Each row is a point. Two turns around zero, p and q, are shown by what they do to some points. Where does a point land after both, in the order given? Backwards means that the second turn is done in reverse. Each puzzle has new turns, and all numbers are rounded.
In the rows, 128 means zero.

Turn p:
[68 74] -> [ 97 202]
[144 120] -> [115 116]
[143 167] -> [160 101]
[133 121] -> [120 126]
[152 159] -> [149  95]
Turn q:
[149  94] -> [163 108]
[125 147] -> [116 143]
[117 190] -> [ 89 177]
[120  81] -> [143  83]
Where do these land?
q, then p backwards: [151 159] -> [ 90 121]
q, then p backwards: [122 156] -> [114 103]
q, then p: [110  69] -> [ 67 136]

Turn p:
[139 145 130] -> [144 138 121]
[ 83 115  74] -> [122 104 195]
[141 161  94] -> [163 153 152]
[112 137 169] -> [135  99  94]
[165  83 172] -> [ 77 146  79]
Turn q:
[150 114 130] -> [133 103 123]
[121 125  97] -> [ 98 127 139]
[167 146  93] -> [ 90 106  94]
[ 85 150  95] -> [ 92 170 145]
[166  90 170] -> [176  80 124]
[ 80 144 182] -> [178 181 140]
Where do these land?
q, then p: [136 207 129] -> [180 137 188]
p, then q: [149 135 121] -> [122 138 108]
q, then p: [ 72 114 161] -> [159 148  73]
q, then p: [142 115  85] -> [106  88 138]
p, then q: [119  65 130] -> [138 168 177]
p, then q: [150 133 142] -> [104 134 118]

Turn p:
[147 175 163 115] -> [ 85 121 153  90]
[128  79 146 164] -> [143  83 116 168]
[ 77 161 123  81] -> [ 92 195 136 134]
[161  77 126 156] -> [161  79  99 139]
[139 120 107 170] -> [170 108 143 133]
[116 156 103  82] -> [117 182 121 104]
Turn q:
[185 178 104 115] -> [ 95 197 152 122]
[175 139 142 117] -> [131 162 164 141]
[155  86  92 178] -> [157 158  76 171]
[129 122 110 148] -> [127 136 104 139]
[ 93 108 152  87] -> [153  87 147  93]
[ 88 123 181 114] -> [132  67 158 123]
[ 70 140 114 139] -> [101  89  94 108]
Where do these land?
q, then p: [156  50 118 125] -> [159  90 126  61]
q, then p backwards: [147 114 165 118] -> [113 139 120 168]
p, then q: [143 147 117 115] -> [126 132 145 104]
p, then q: [139 145 119 117] -> [125 131 143 109]
p, then q: [ 74 147 151 198] -> [130  83 153 206]
p, then q: [146 108  95 145] -> [144 169 134 138]
q, then p backwards: [ 91 185 130  78] -> [170 187 168 113]

Turn p:
[149 179 155 159] -> [ 83 129 179 118]
[162 176 146 112] -> [113 113 169  84]
[143  93  96 144] -> [124 160  87 126]
[128  78 138 110] -> [174 152 114 135]
[ 58 114 105 115] -> [147  86  92 177]
Turn q:
[ 80 137 121 108] -> [ 84 145 111 110]
[139 102 169 125] -> [164 147 101 138]
[110 149 157  81] -> [113 118  72 109]
[183  94 118 140] -> [185 122 161 124]
[128 158  76 186] -> [ 94 108 194 160]
Where do these land?
q, then p: [116 165 181 112] -> [101 131  67 139]
q, then p: [ 84 165 156 104] -> [114  96  76 155]
q, then p: [ 98  69  95 159] -> [114  93 198 119]
q, then p: [127 104 102 172] -> [119 133 183 138]
q, then p: [179 148 105 109] -> [176 166 120 119]
q, then p: [164 118 128 112] -> [145 150 125  99]

Turn p:
[151 159 157 196 118 140] -> [115  96 117  82 128  67]
[126 187 156  99 159  88] -> [ 52 130 147 150  96 126]
[ 95 111 140  86  72 195] -> [161 120  39 149 129 165]
[112  89 121 140 148 144] -> [148 159 126 115 160 134]
[100 103 113 107 100 111] -> [153 128 126 174 143 141]
[151  83 118 107 124 121] -> [171 154 142 137 111 139]
[161 164  91 160 176  97] -> [ 97 110 201  89 128 125]
Turn q:
[ 86 117  92 132 182 170] -> [125 138  64 156 100  82]
[175 100 123 106 103 107] -> [138 149 146  76 125 159]
[ 96 139 114  99 170 129] -> [135 159 104 150 142  87]
[ 89 109 112  88 121 148] -> [181 147 109 143 113 113]
[178 123 189 154  94 104] -> [107  99 160 106 160 198]
[136 203 135 180 133 156] -> [ 84  56 142 141 143  89]
[137 106 131 136  92  81] -> [126 149 171 123 114 168]
Where do these land?
p, then q: [174 133 142 185 137 105] -> [144 171 164 130 168 161]
q, then p: [168  81 113 125  99 120] -> [135 113  82 135  92 164]
p, then q: [110 155 144  97 158 168] -> [163 118 115 148 103  80]
q, then p backwards: [105 147  82  87 114 177] -> [169  96 154 166  79 127]
q, then p: [ 66 123 104 125 103 144] -> [160  94 143 118 111  77]
p, then q: [171 130 146 155 165  50] -> [130 128 181 174 186 173]
q, then p: [129  83 139 159 141 105] -> [124  97  90 114 156 146]
p, then q backwards: [101 173 155  91 108 154] -> [123 100 143 179 166 157]

Turn p:
[147 100 106 139 153 171 111 150] -> [146 112 118 111 124  94 170  95]
[130  98  78 114 116 127 119 115] -> [145 134 105 164  99  98 128 117]
[146  97 106  93  72 172  64 158] -> [189 123  85 181 176 111 162  96]
[191  82 123 121 117 160  90 102] -> [129 127 119 170 130 125 165  50]
[106 155 141 175 161 114 113  91] -> [113 106 120  84  95 168  97 117]
[ 92 153 153 139  92 119 196 139] -> [112 178 147 101 159 121  83 171]
[ 65 157 184 114 164  83 184 122] -> [ 94 107 192  97 131 140  67 192]
[162 111 120 144 128 101 102 151] -> [155 140 136 139 106 152 168 120]
[114 198 141 114 148 106 173 124] -> [ 70 125 130 106 133 143 112 191]
Turn q:
[109 139 160 157 122 173 169  83] -> [119 144 160  83 128  82 173 154]
[165 106 160  81 101  90  98  88] -> [100 113  98 181 143  92 147  71]
[164 178 120  79 135 140 140 111] -> [121  95 141 133  62 114 136  97]
[180 154 112  81  87 157  81 142] -> [ 60  96 150 158  96 143  97  88]
[ 98  98 100 101  86  74  87 160] -> [112 109  81 191 160 177 117 146]
[108  89 114 124 170 148 136 132] -> [157 164 140 118 135 165 150 118]
[ 85 117  91 126 166 143 188 179] -> [177 172 134 118  88 179 133 178]
[116 127 161 150  88 169  87 143] -> [ 83 127 176 135 170 121 111 146]
[168  93 140 174 146 122 159 129] -> [140 183 105  94 137 101 105 114]
[115 138  85 164 163  74 142 111] -> [177 106  72  87 133 142 126 136]
[ 99 169 165 171 143 119 123 131] -> [162 101 152 110 154  94 113 162]
Where do these land?
q, then p: [139 148 219  88  94 111 121 124] -> [153 162 172  96  74 187 102 131]
q, then p: [ 91  61 118 133  88  87 126 139] -> [125 117  92  63  95  94 157 155]
q, then p backwards: [163 186 139 161 119 110 116  82] -> [ 88 122 116 124 182 188 132 116]
p, then q backwards: [133 116 137 168  83 148 144 110] -> [168  80 130 149 150 133 127 136]
q, then p: [ 92  72 171 131 119 140 127 151] -> [101 114 134  62 126 153 150 154]
p, then q: [ 89 163 111 131 156 106 159 133] -> [118 128 134 184 131 160 103 148]
p, then q: [137 116  92 126 106 162 134 132] -> [143 103  86 110 112 129 125 128]
q, then p backwards: [132 141  85  74 186 138  69 115] -> [154  98 174 150 155 117  48 102]
p, then q: [147 136 106 124 123 155  88 179] -> [141 165  96 104  78 133 125 116]
p, then q backwards: [156 142 102 144 206 122 196 114] -> [156 165 119 124  75 194 174  91]
